Every row gives one point. Each copy is the shape, with its points in the same order, stretched, turned, moved and blurred by noise. Is it also mirrored, or only turned?
In the rows, 128 means zero.

Shape:
[[ 97 154]
 [142  95]
 [185 103]
 [ 50 119]
 [153  80]
 [110 206]
 [149 112]]
Copy 1, 7 rows:
[[120 180]
 [133 125]
 [185 108]
 [ 59 170]
 [141 100]
 [147 244]
 [150 132]]
Copy 1 is: only turned
Copy 2 (7 x 2):
[[164 119]
 [ 95  89]
 [ 60 117]
 [192  62]
 [ 78  83]
 [180 169]
 [ 98 106]]
Copy 2 is: mirrored
Copy 3:
[[153 134]
 [ 82 128]
 [ 52 170]
 [153  70]
 [ 60 129]
 [191 180]
 [ 82 149]]
Copy 3 is: mirrored
Copy 4, 7 rows:
[[ 82 157]
 [128  99]
 [169 107]
 [ 35 120]
 [141  85]
 [ 94 207]
 [135 117]]
Copy 4 is: only turned

Shape:
[[148 111 101]
 [112 104  52]
 [190  94  73]
 [ 27  86 118]
 [127 133 166]
 [217 120 108]
 [132 174 150]]
Copy 1, 7 rows:
[[132 159 138]
 [ 86 201 125]
 [156 196 142]
 [ 14 118 150]
 [133  84 132]
 [199 168 138]
 [139  92  84]]
Copy 1 is: mirrored
Copy 2, 7 rows:
[[149  97 131]
 [102  61 127]
 [180  55 130]
 [ 40 128  81]
 [140 165 132]
 [215  92 150]
 [135 160 169]]
Copy 2 is: mirrored

Shape:
[[118 105 163]
 [124 160 147]
 [120 126 103]
 [105 106 114]
 [120  64 105]
 [120  66 167]
 [ 87  64  99]
 [ 79 148 108]
 [226  85  97]]
Copy 1:
[[137 169 127]
 [121 133 170]
 [113 110 122]
 [117 139 105]
 [150 131  70]
 [162 189  94]
 [120 141  59]
 [ 70 130 132]
 [228  66 110]]
Copy 1 is: mirrored
Copy 2, 9 rows:
[[ 95 115 173]
 [109 171 153]
 [107 128 112]
 [ 89 113 120]
 [ 98  70 116]
 [ 90  86 185]
 [ 72  71 103]
 [ 70 157 110]
 [203  82 136]]
Copy 2 is: only turned
Copy 3:
[[109 102 169]
 [108 159 149]
 [112 120 109]
 [ 98  97 122]
 [119  56 110]
 [116  62 174]
 [ 87  49 108]
 [ 68 137 113]
 [226  96 101]]
Copy 3 is: only turned
Copy 4:
[[159 101 172]
 [143 156 163]
 [147 133 116]
 [142 109 124]
 [168  76 110]
 [178  67 169]
 [137  66 104]
 [101 140 125]
 [249 135  98]]
Copy 4 is: only turned

Shape (8 x 4):
[[188 122 209 179]
 [164  98 140 224]
 [ 90 119 175 177]
 [129 133  89  79]
 [134 116 149  68]
 [131 157  84  87]
 [ 97 147 117  97]
 [184  78  98  99]]
Copy 1, 8 rows:
[[234 150 185 180]
 [199 123 116 210]
 [163 196 134 145]
 [ 77 109 179 118]
 [117 130 205  83]
 [ 56 112 194 154]
 [ 83 162 176 124]
 [140  58 154 119]]
Copy 1 is: mirrored
Copy 2:
[[142  68 203 121]
 [ 97  45 131 123]
 [ 94 105 159 189]
 [143 198  90 113]
 [192 175 137 139]
 [121 201  99 109]
 [120 192 118 154]
 [188 130  78  96]]
Copy 2 is: mirrored

Shape, 11 rows:
[[129 142 173 164 209  69]
 [189 174 105 115  68 143]
 [119 115 118 131 148  30]
 [147 133 152 117 102  61]
 [170  74 162  51  60  75]
 [108 168 138 174 130 150]
 [142 180 116 107  90  36]
 [187  99 139 120 103  25]
 [105 138 141 160 131 145]
 [102 118 153 202  94 109]
 [ 93 167  21 178 149 137]]
Copy 1, 11 rows:
[[117 137 180 162 203  84]
 [203 169 107 114  73 133]
 [114 125 116 140 146  26]
 [157 147 144 131 102  53]
 [173 101 158  72  46  39]
 [123 162 134 173 121 154]
 [151 192 107 125 108  34]
 [184 112 135 135 111  17]
 [108 136 145 158 111 140]
 [118 131 140 210  87 100]
 [113 149  31 165 157 152]]
Copy 1 is: only turned
Copy 2:
[[150 136 229 174 218  75]
 [194 135 148 102  82 127]
 [129 143 161 150 169  21]
 [161 177 164 151 133  58]
 [181 229  85 159 126  69]
 [117 117 201 152 136 144]
 [153 166 177  96 105  32]
 [197 163 139 168 138  16]
 [115 125 179 166 148 140]
 [109 124 182 213 109 101]
 [ 88  26 160  93 134 110]]
Copy 2 is: mirrored
Copy 3, 11 rows:
[[113 122 171 172 213  84]
 [162 155 108 116  72 148]
 [104  82 125 135 158  49]
 [125 109 157 113 113  78]
 [152  55 163  45  85 103]
 [ 88 147 138 182 133 154]
 [113 141 121 104 101  50]
 [164  77 150 111 111  44]
 [ 91 117 143 171 140 154]
 [ 88  93 164 199  98 120]
 [ 80 134  26 201 143 140]]
Copy 3 is: only turned
Copy 4 (11 x 6):
[[ 81  72 128 160 210 177]
 [180 175  87 132  95 185]
 [ 78  56  82 126 140 146]
 [103  88 121 122 105 176]
 [147  79 139  50  66 156]
 [120 168 116 179 161 135]
 [ 79 106  66 126  88 190]
 [133  31 100 124  95 187]
 [119 146 130 161 161 115]
 [104 109 137 198 122 106]
 [121 167  13 187 177  94]]
Copy 4 is: mirrored

Shape, 12 rows:
[[223  82  83  82 127  92 130 137]
 [144 128 174 178 102 228 181 109]
 [142 107 104 114 107  96 109 159]
 [104 118 151 109 189  84 114  72]
 [186 134 195 145 126 157 118 166]
 [143 137 126 170 165  81  75 131]
 [114 112 110 117 105  89  75 166]
 [137 146  53 101 118 121 167 133]
 [187 166 117  95  79 129 150 143]
 [151 115 162 132 125  75 147 114]
 [192  91 128 140 200  88 196 131]
 [111 144 153  69  90  90 107 173]]
Copy 1 (12 x 8):
[[220  80  82  96  98 105  87 112]
 [103  89 105  96 161 249 192 119]
 [141 100  85 118 120  94 101 147]
 [138 110 201 148 152  83 141  94]
 [139  98  95  71 203 173 123 156]
 [143 113  99 155 199  75 116 112]
 [112 108  92 125 136  75  84 157]
 [163 156  87 145  76 123 147 124]
 [156 150  73  59 113 141 132 130]
 [143  86 125  93 157  94 166 125]
 [231  75 126 136 154 125 187 131]
 [109 142 124  69 122  83  99 183]]
Copy 1 is: mirrored
Copy 2, 12 rows:
[[199  68 100  65 125 128 110 122]
 [155 176 182 214  87 203 145 144]
 [132  88 112 115 117 100 106 145]
 [101 113 176 117 161 113 125  32]
 [170 144 199 141 120 118  74 169]
 [134 117 146 165 155  65  65  96]
 [ 88  82 123 113 124  80  81 139]
 [129 132  58 117 146 139 139 131]
 [171 166  99  97  98 129 112 159]
 [153 125 165 126 117  75 150 105]
 [202  93 164 135 194 111 169 106]
 [ 77 127 146  74 118  87 105 158]]
Copy 2 is: only turned
Copy 3 (12 x 8):
[[212  79  76  53 137 119 120 114]
 [128 108 159 203 132 208 168 106]
 [145 127 108  89 109 112 126 139]
 [110 154 173  98 190  98 104  71]
 [181 120 164 147 146 177 110 179]
 [159 161 139 134 166  77  83 127]
 [119 145 113  97  95  98  97 161]
 [141 169  61  90 120 119 184  94]
 [190 150 111  88  91 172 159 117]
 [167 120 180 105 133 101 141 108]
 [191  80 131  90 230 106 173 109]
 [120 162 145  64  95 136 126 168]]
Copy 3 is: only turned

Shape:
[[ 86 142 135 160 121  88  97 188]
 [ 67 106 110  87 135 115 142 201]
 [126  85 177 148 115 168 192  71]
 [100 142 123 105  95 121  75 160]
 [198 151 125 139  78 145 198 112]
 [ 71 111 111  67  92  59  92 206]
 [186 148 171  77 116 115  90 166]
 [164 116 152 135  96 102 132 111]
 [158 114 126 188 113 155 197  60]
 [ 67 109 101  64 162  24 121 162]
 [108 147 121 127 104 156 186  35]
 [ 79 115 150  88  59  55 101 192]
 [190  81 100 140  93 151 121 103]]
Copy 1 (13 x 8):
[[139 134 134 126 154  91  94 172]
 [122  87 106  60 117 142 142 175]
 [110 113 205 172 145 197 168  78]
 [147  95 131 104  70 112 104 142]
 [172 155 112 204 101 178 216 110]
 [145  76 132  69  82  65 151 189]
 [234 121 124 121 105 129 147 109]
 [164 111 168 174 118 111 165  83]
 [107 143 154 224 136 179 183  58]
 [135 104 101  37 133  37 154 115]
 [ 77 155 133 170  80 160 175  32]
 [145  88 167  83  75  68 172 179]
 [161  49 146 202 112 165 169  94]]
Copy 1 is: only turned
Copy 2 (13 x 8):
[[ 86 125  56 103  65 158 114 105]
 [ 52  63  97  79  87 142 141 139]
 [179  78 162 175  64 172 190 143]
 [ 87 143 119  72  95 149  97 131]
 [172 155 118 145  85 136 207 207]
 [ 60  93  94  36  66  95  83 138]
 [177 117  94  65 146 133  95 173]
 [171 128 112 133  77 121 126 162]
 [160 135 136 217  68 155 208 158]
 [ 68  56  90  94  99  54 109 101]
 [136 139 192 164  80 139 213 118]
 [103 106  92  29  28 104  88 137]
 [131 144 147 172 106 137 113 211]]
Copy 2 is: mirrored
Copy 3:
[[ 95 175  95 169 145 117 195 131]
 [ 91 113  79 120 126 145 206 158]
 [144  80 215 157 102 171 131 122]
 [130 169  84 144 120 143 168 107]
 [220 107 173 136 105 108 127 172]
 [102 144  53 103 109  98 235  99]
 [184 176 137  72 173 120 160 101]
 [166 133 165 141 139 110 145 100]
 [164  65 194 181 110 124 101 162]
 [ 46 124  68  87 110  66 179 107]
 [135  96 162 137  53 147  80 131]
 [121 164 112 133  98 110 249  94]
 [198  76 127 146 154 120 115 104]]
Copy 3 is: mirrored

Shape:
[[100 130 173 168 167 219 145 153 115]
 [137  64 119 107 161 117  86 101 142]
 [ 98  89 138 124 147 119 125  90 123]
 [155  94 171 123 190 106 104 116 116]
 [123  84 179 134 152 200 187 129  72]
 [116 224  98  86 151  81 113  83 117]
 [124  79 143 105 157 106 112 114  68]
 [ 93  69 130 169 175  96  95 146  99]
 [188  96 149 176 123 184 148 148  80]
 [149 219 131  66 118  79 173 142 103]
 [190 168 116  73 101  31 199 162 162]
 [102  80 136 156 137 120 117  72  95]
 [128 113 103 110 145 179 126 186 107]
 [145 224 165  64  62 101 138 170 130]]
Copy 1:
[[147 149 106 130 132 190 129 128  49]
 [ 63 102 146 109 128 101  75 116 110]
 [123  93 145 123 156 135  79 144 128]
 [ 72 132 196 132 148 106 122 144 111]
 [162 117 152 120 144 133 161 133  46]
 [142 201 133 139 135  76  73 140 200]
 [113 109 174 127 127  89 105 169  97]
 [ 76  80 140 150 115 153  92 211 101]
 [101 126 121 156 114  92 162  91  44]
 [164 193 158 120 104  47 139 148 206]
 [124 145 137 103  81  18 178 118 249]
 [109  83 134 160 145 121  83 156 106]
 [115 137 105  90  87 120  99 127  72]
 [194 195 151 141  55  79 137 117 208]]
Copy 1 is: mirrored
Copy 2:
[[136 169 185 104 200 132 148 188  76]
 [132 108  70 154 181 140 133 134 112]
 [108 111 114 142 155 110 147 139  99]
 [153  96 120 176 187 116 152 130 133]
 [177 131 179 111 163 129 152 140  62]
 [ 68 137 120 109 166  83  92  58 172]
 [147  93 113 182 159  96 120 120  95]
 [124 137 104 213 174  88 136 175  74]
 [187 168 161 167 154 208 123 150  80]
 [164 162 128  92 128  66  98  46 190]
 [205 173  59 126 103 103 135  48 209]
 [ 89 111 127 167 127 129 132 145  76]
 [167 170 103  94 202 125 112 151  85]
 [181 162 140  59 109  80  72 124 203]]
Copy 2 is: only turned

Shape, 15 rows:
[[135 162 106 153 105 139 152 108 137 135 143]
 [131 129 140 115 118 229 129 113 144 119 120]
 [ 82 115 139 128 114 126 170 107 114 138 123]
 [126 127 120  86 141 119 139 118 140 191 130]
 [140 120 128 126 124 119 132  99 121 112 126]
 [131 110  61 119 108 130 139 101 126 107 118]
 [139 108  69 127 205 120 147 168 122 203 118]
 [ 93 107 122 111 147 142 147 125  68 108 122]
 [127 137 140 126 106 134 130 118  90 178 122]
 [ 89 109 132 138 112 164 114 104 138 145 141]
 [125 172 122 140 158 137 141 249 140 107 155]
 [136 110 108 127 104 157 144 154 141 107 125]
 [127 128 127 129 112 134 135 108 129 111 117]
 [136 108 145 130 120 122 155 137 136 132 137]
 [140 126 116 117 124 162 143 123 103 129 163]]
Copy 1:
[[143 153 110 154 114 137 163 117 119 130 149]
 [121  93 149 134 134 211 167 110 130 147 133]
 [101 135 139 106 118 106 178 113  95 118 112]
 [151 129 118 103 139 111 130 115 121 173 108]
 [138 124 123 125 124 125 135  97  94 106 124]
 [139  98  67 125 112 127 148 121 108 100 133]
 [146 113  82 142 211  84 136 171 126 189 102]
 [105 111 124 104 150 141 154 149  68 110 108]
 [129 139 130 136 103 138 144 130  86 166  91]
 [ 85 112 132 125 102 144 143 105 115 162 140]
 [142 150 164 148 168 140 117 231 154 114 159]
 [140  85 130 137 120 144 154 152 129 113 136]
 [129 114 126 137 120 139 152 111 110 107 118]
 [142 105 158 138 124 109 155 129 111 125 128]
 [145 108 128 127 131 155 154 137  79 145 158]]
Copy 1 is: only turned
Copy 2:
[[129 142  88  99 111 132 142  99 148 137 120]
 [139 145 141 145 131 220 110  86 122 110 124]
 [102  95 118 104 114 138 153 104 103 141 113]
 [108 162 168 110 113  88 148  95 111 140 133]
 [123 111 114 112 117 110 106 114 119 103 116]
 [122 138  78 128 100 114 138  88 118  81 120]
 [137 172 141 160 171  56 195 128  79 136 134]
 [122 102 109 114 128 145 132 119  59 117 118]
 [133 135 136 126  91 118 131 118  97 177 114]
 [ 94 115 127 142 105 167 122 101 115 142 155]
 [122 165 117  95 173 159 154 228 129 111 107]
 [124 135 118 135 106 153 143 134 132  88 112]
 [117 123 109 119 109 138 110 108 129 113 110]
 [123 104 139 116 113 119 135 137 138 115 115]
 [165 140 120 111 112 145 139 115 105 118 142]]
Copy 2 is: mirrored

Shape:
[[136 128 101  98 137 174  51 150 146 132 153]
 [ 97 196 169 106  84 103 132 167 156  88 148]
 [128 106 151 113  69 183  94 161  95 131 145]
 [164  94  80 178 116  76  59 117  73 111  85]
 [145 133 172 142 105  85 153 131 160 174  55]
 [138 147 186 123 153 131  51 189 162 189 142]
 [ 94  78  74 154 128 144 169 117 147  93  86]
 [140 162 125 135  66 144 111 187 128 152 131]
 [196 159 169 116 113 144 154 107  71 148 120]
 [ 90 189 117 110 180 147  80 147  91 186  96]
 [124  87 148 139  66 167 132  83 143 173 148]
 [138 134  77 159 130 177  89 107  63 176 126]
 [180 143 165 175 127 106 158 194 150 111 114]
 [113  77 164 115 111  95 111 110 137  85 148]
 [101 155 136 134 151 182 158  88 176 128 153]
 [169  97 123 124 101 102 118 156  89 157 142]]
Copy 1, 16 rows:
[[163 112 104 105 169 137  95 135  94 167 122]
 [142 173 147  73  95 180 134 108 130 119  92]
 [139 138 134  95 161 143  96 154  54  96 119]
 [ 70  52 132 116 142  31 164  91  95 107  73]
 [ 66 114 204 129 164 172 144 119 142 104  61]
 [135  94 143  61 185 205 141 152  78 161 108]
 [ 91 137 114 181 132  90 105 128 191  64 119]
 [114 142 132 115 125 172 115 148  64 135  77]
 [133 128 203 151 162 177 160  96  47  90 112]
 [ 70 104  94 142 144 179 100  79  96 168 153]
 [121 118 205 146 136 131 100 181  94 112 153]
 [ 94  69 110 183 128 114 115 122  55 138 162]
 [143 126 152 113 149 183 196 140 116  73  53]
 [127 135 172  66 162  83 138 118 147  84 123]
 [164 126 149 170 109 178 115 141 162 119 186]
 [ 96 142 159 114 175 109 158 130  58 127  88]]
Copy 1 is: mirrored
Copy 2 (16 x 11):
[[117  99 160 103  94 131  43 158 132 142 118]
 [ 82 217 124 118 108 158 142 126 128  81 144]
 [135 138 143 130  93 116  87 153  59 114  94]
 [181 115 117 178 135  28  63 101 110  96 192]
 [106 166 109 139 173  55 125  88 154 117  73]
 [ 59 129 168 164 169 128  49 166 149 134  91]
 [171  90  58  85 109  98 151 119 143 103 114]
 [103 174 116 131 117 117  74 131  78 127 103]
 [162 174 136 165 135  86 130 129  94 193 117]
 [108 127 125 204  63 130  79 119 170 181 116]
 [120  95 148 102 128 110 110  67  74 143  77]
 [155  77 124 158  94 112  63  95  84 199 130]
 [122 176  77 144 204 106 141 175 135 125 111]
 [130 122 164  92 136  93 152 126 119  79 156]
 [127 101 109  92 120 185 147  96 145 173 109]
 [117 133 135 141 127  52  98 136  85 144 136]]
Copy 2 is: mirrored
Copy 3:
[[ 74 164  41  75 151 132 111 137 132 159 119]
 [ 39 171 163 127 114 176 198 138 167 151 154]
 [ 55 124  68 110  97 132 157  98  98 180  89]
 [ 93 194  66 189 109  10 101  85 113 103 137]
 [122 201 212 165  77  93 121 121 135 130  74]
 [ 71 182 159  90 191 127 148 160  85 175  83]
 [104 150  78 179  58 126  98 121 177  51  82]
 [ 84 163 109 143 104 134 150 155 108 189 120]
 [157 155 136 110  72 126 137  60 102 151 136]
 [138 249  95 123 180 154 169  89 114 174  76]
 [115  73 121 142 109 119 103  97 156 165  72]
 [160 158  35 151 145 107 115  77 104 171 100]
 [ 89 158 187 148  72 129 132 169  83  89 135]
 [ 37 112 133 117 110  90 150  87 165  80 109]
 [131 123 129 119 140 202 107 116 188 115 115]
 [109 132 111 119  95  61 152 116  98 132 100]]
Copy 3 is: only turned
